Each row of a before or after table is a point. The points were changed in one or more steps. Then noise was added and the rows were shuffled. The steps act on how far a point lies along the listed directions, d1 being the first. Write out the steps. A step turns or swaps two directions, mirrors them in a line or flattens them onto one, adds a multiple of one to another, or multiplies one. Angles are multiples of 10 degrees, from the lower direction toward the higher: turns from -170 to 170, lines from 10 to 170 but not 90. Use the fewest steps. Two steps may share a direction if one is a turn and the other turns, adds or multiplies; they go together, in the order done. Otherwise the lowest direction goes first.
(in the rows, 128 means zero)

Directions:
(1): [104 179]
(2): [ 77 104]
Before (10 x 2):
[[ 92  49]
 [104 119]
 [ 58 137]
 [194  97]
 [181  95]
 [104 159]
 [122 118]
 [175 138]
 [122  92]
 [ 68 122]]
After (10 x 2):
[[151 168]
 [128 135]
 [ 81 124]
 [193 121]
 [108 147]
 [149 212]
 [ 73 167]
 [157  93]
 [ 84 176]
 [195 103]]
Steps: swap d1 and d2

Directions:
(1): [ 65  83 113 125]
(2): [155 107  92  66]
(3): [130 104 197  97]
(4): [ 88 185 131  90]
Before, 14 rows:
[[ 58 170 165  92]
 [ 82 174 133 141]
 [166  97 175  93]
 [126 175  61 103]
 [163 135  33 168]
 [126 156 112  94]
 [ 86  69 161 135]
 [ 92 203 124  99]
 [ 98  70 123 118]
 [101 189 150  74]
 [ 93 162  14 104]
 [168 141 164 117]
 [104 124  43 111]
 [ 36 157 134 128]]
After (14 x 4):
[[101  72 104 117]
 [169 154 123 131]
 [ 56 161 151 152]
 [111 170 129 133]
 [ 62 129 132  59]
 [ 75 130 137 163]
 [ 95 193 141  83]
 [152 135 100 159]
 [105 143 143  70]
 [ 98 202 124  93]
 [ 91  84 108 148]
 [143 118 163 173]
 [ 99 178 147 141]
 [ 74 165 120  65]]
Steps: multiply d3 by 0.4; turn d2 and d3 by -140 degrees

Directions:
(1): [141  73  60 110 140 154 181 157]
(2): [144 152 114  86  69 198 113  94]
(3): [187 130  76 119 161  95  78  87]
Before, 13 rows:
[[120 133 134  94  90 165 136 124]
 [107 145 163 125 136 124 126 120]
 [102 122 213 151 133  89 141 174]
 [171 105 101 125 137 129 156 133]
 [168  88  50 133 186  82 101 109]
 [142 116  59  80  65 249 165 152]
 [ 70  94 173 160 108 120 145 161]
 [ 94 147 203 198 146  58 140 167]
 [ 84 128 177 133 123 111 165 132]
 [168 124  69 107 158  97  73  93]
 [139 107  29  65 102 215 165 107]
 [ 68 118 182 168 107 116 174 173]
 [150 101  59 112 100 193 126 159]]
After (13 x 8):
[[162 117  82 111 163  92  74  93]
 [146 143 171 151 130 103 134 127]
 [ 84 114 143 188 217  27 143 153]
 [125 122 112 102 131 154 145 118]
 [134 168 146 105  31 218 147 118]
 [ 89 107 152 199 200  47 153 209]
 [106 120 147 190 165  70 104 182]
 [ 71 144 183 129  54 178 164 150]
 [125 134 175  87  53 186 142 138]
 [ 74 109 175 133  69 171 141 136]
 [101 136 159 105  84 155 165 122]
 [122  97 125 128 146 104 158 154]
 [139 160 135 135 139  95  60  80]]
Steps: turn d1 and d2 by -140 degrees; add 0.7 times d1 to d3

Directions:
(1): [121  68  83 183  94 117 105 190 101  86 149]
(2): [ 87  91 101 106 117 129 162 121 227 125 171]
Before (9 x 11):
[[139 172 163 125 149 117  92 136  59 134  87]
 [ 89  86  97 100 116 117 177 128 211 129 164]
 [143 140 120 128 123 139 115 113 129 129 153]
 [ 86   7  36 186  81 111 107 185 169  70 184]
 [140 134 128  91 140  98 180 126 184 157 139]
 [166 156 157 136 142 116 111 126  38 123 105]
 [145 192 164  51 174 155 150  38 210 149 100]
 [107 142 129  90 126 120 132  94 177 164 127]
 [104 173 156  91 150 137 181  68 180 163 109]]
After:
[[104  78  84 197  91 119 130 183  99  88 132]
 [134  49  57 193  90 129  86 195 123  43 145]
 [183 220 194 101 181 135  92  55  38 174  52]
 [122 102  99 156  99 107  91 159  96 124 123]
 [160 139 135 153 128 113 110 157  23 122  92]
 [ 76 110 118  97 130 118 143 131 208 126 156]
 [164 109 111 157 117  87 136 184  87 122 127]
 [143 135 117 131 120 140 114 116 128 127 155]
 [103 109 123  88 131 122 171 103 202 129 170]]
Steps: turn d1 and d2 by -160 degrees

Directions:
(1): [ 80 137 208 120 186 147 125 113  69 124  92  95 143  72]
(2): [210 160 126 112 114 209 129 111 115 142 127  87 197 134]
(3): [138 150 182 136 150 107  47 145 180 150 145  64 106 180]
(4): [ 92 131  91 124 150 133 188  86 142  94  80  57 116 196]
(5): [110 116 100  97 145 157 122  50 148 221 154 125  83 100]
Before (12 x 14):
[[127 124 125 140 135 122 116 107 162 141 149 121 100 145]
 [129 129 130 127 122 128 134 127 125 110 112 150 153  93]
 [110 125 121 127 146 114 156 123 129 113 105 107 121 152]
 [149 131 152 126 121 162 138 123 113 129 131 134 164 110]
 [110 105 129 136 138 105 120 133 139 144 129 147  99  96]
 [146 134 133 122 131 148 109 129 118 139 127 124 144 126]
 [146 113 100 124 107 134 151 117 126 148 132 178 129 122]
 [105 125 158 112 166 154 129  80  92 172 137 126 127  68]
 [139 142 165 118 146 191 155 124  62  95  83  87 203  83]
 [124 125 117 106 130 127 166 104 126 125 109 117 130 133]
 [115 128 126 131 131 127 140 150 122 116 118 128 140 124]
 [108 119 111 131 153 119 149 106 122 133 116 121 113 140]]
After:
[[214 161 187 104 131 251 111 118  57 149 119  84 243  56]
 [110 114 121 149 137 107 131 116 161 112 136 113  92 164]
 [133 128 151 147 144 111 105 151 125 124 131 125 123 139]
 [105 111 120 147 141 104 150 135 135 106 105 130 113 125]
 [155 137 145 123 119 172 152 117 106 124 123 125 174 117]
 [158 137 165 116 122 114 108 148 133 125 133 126 141 130]
 [133 130 152 129 140 112  95 144 137 151 141 127 122 123]
 [125 122 128 124 129 137 124 147 125 141 136 137 136 106]
 [135 133 128 124 122 135 134 127 122 111 113 144 164  94]
 [132 113 122 146 112  97 150 156 129  97 118 173 131 148]
 [139 136 117 120 131 156 135 117 117 133 119 110 146 135]
 [151 157 166 127 158 174 155 125  82  89  86  70 196 140]]
Steps: add 1 times d1 to d2; turn d3 and d5 by 130 degrees; turn d3 and d4 by -120 degrees

Directions:
(1): [124 147  80 105 124 113 149 177  70 180 122 115  79 177 176 207 127 196
 169 111 100 182 147  92]
(2): [ 80 150 147 173 136 131 207 125 128 152 134 161 138 188  71 105 165 175
  62 127  85 104  67  72]
(3): [152 116 142 115  64 109 134 199 160 168 132 186 140 134 164  96 182 189
 131 150 125  88 130 228]
(4): [139 144 170  77 103 172  73 119  68  72 136 142 128 167  96 101  58 211
  92  98 116  98 173 131]
(5): [125 136 240  91 128  82 164 123 107  70 135 126  65 188 120 132 170  91
 169 119 159 166 106 157]
Before, 14 rows:
[[127 123 119 117 144 117 112 117 127 144 124 107 123 119 147 144 123 121
  150 126 131 159 142 127]
 [123 145 188 105 132  97 150 148 101  94 124 142  88 182 137 118 157 156
  141 131 120 138  94 154]
 [124 137  19 145 136 192  74 135 130 152 107  90 175  74 127 152  50 145
  103 124 109 131 154  69]
 [109 122 195 107 118 105 149 114 120  96 130 130 112 142 122 123 153 104
  135 121 146 136 110 142]
 [154 122 141 124 107  90 160 195 126 158 130 158 115 152 166 134 173 165
  151 144 135 137 116 185]
 [134 103 192 102  89 101 131 159 161 108 124 158 134 131 123 101 166 124
  125 133 143  96 110 200]
 [122 129 101 168 139 136 100 106 144 136 114 115 153  92 111 123 105 115
  113 128 118 114 138 109]
 [149 114  99 128 100 128  89 167 133 135 126 144 142 106 148 121 110 159
  143 120 127 102 142 165]
 [118 115 112 151 153 126 136 107 146 127 142 124 125 113 115 135 128  82
  122 125 140 140 124 111]
 [120 133 190 107 113 129 127 108 130  93 120 133 109 149  88 108 133 134
  107 127 137 112 121 150]
 [134 145 154 132 135 170  95  85 134  83 132 103 122 133 100  95 100 121
  119 115 127 123 133 113]
 [147 123 171  82 116  87 115 154 130  91 140 145 107 137 150 124 158  92
  175 112 163 142 129 191]
 [119 133 126 133 127 142 121  96 138 129 134 109 149 119 114 108 119 105
   99 138 134 118 120 116]
 [113 132 127 129 143 121 151 127 105 121 123 106 114 157  84 128 114 145
  108 117 115 135 120  74]]
After:
[[132 113  74 139 129 119 123 129 163 169 109 104 130  79 152 161 142 106
  143 142 133 138 128 142]
 [114 142 124 125 131 131 142 108 125 140 133 106 129 144 115 127 125 120
  108 135 131 135 117 104]
 [121 121 142 142 115  76 171 178 140 152 128 144  98 152 153 148 183 125
  172 127 127 144  92 154]
 [129 130 174 103 131 130  99  98 123  98 130 121 130 136 117 107 109 134
  127 115 138 136 138 139]
 [128 109  84 117 114 128 101 134 125 148 118 113 143  80 165 154 111 124
  146 123 139 135 155 138]
 [107 145 165 151 137 118 141 109 112 108 120 121 117 156  95 126 131 131
  116 115 114 133 116 103]
 [121 118 120 138 143 152 104  96 143  92 124 113 163 102  62  77  84 114
   76 129 127  89 132 101]
 [121 128 136 120 141 148 111 106 104 101 146 134 116 143 102 130  91 134
  106 108 130 129 149 105]
 [134 107  44 121 105  69 161 222 148 234 105 125 104 110 224 221 184 144
  202 140 118 170 124 156]
 [150 120  63 136 139 127  81 148 147 149 109 122 151  75 180 125 114 133
  141 147 122 122 133 160]
 [ 88 159 246 133 138 148 159  82 127  36 126 130 127 187  23  70 130  97
   68 112 134 119  66  93]
 [161 115  79 123 111  94 148 214 123 194 122 147 121 129 195 164 161 183
  165 140 123 151 138 175]
 [154 116  77  85 120  95  97 178 132 148 132 131 113 106 197 170 143 108
  200 115 148 163 153 175]
 [133 135 131 156 144 155 119  87 162 110 132  96 126 113 111 105 129  84
  136 128 132 134 118 111]]
Steps: add -1.5 times d3 to d1; turn d1 and d4 by 140 degrees; mirror d2 and d5 in the line at 150 degrees
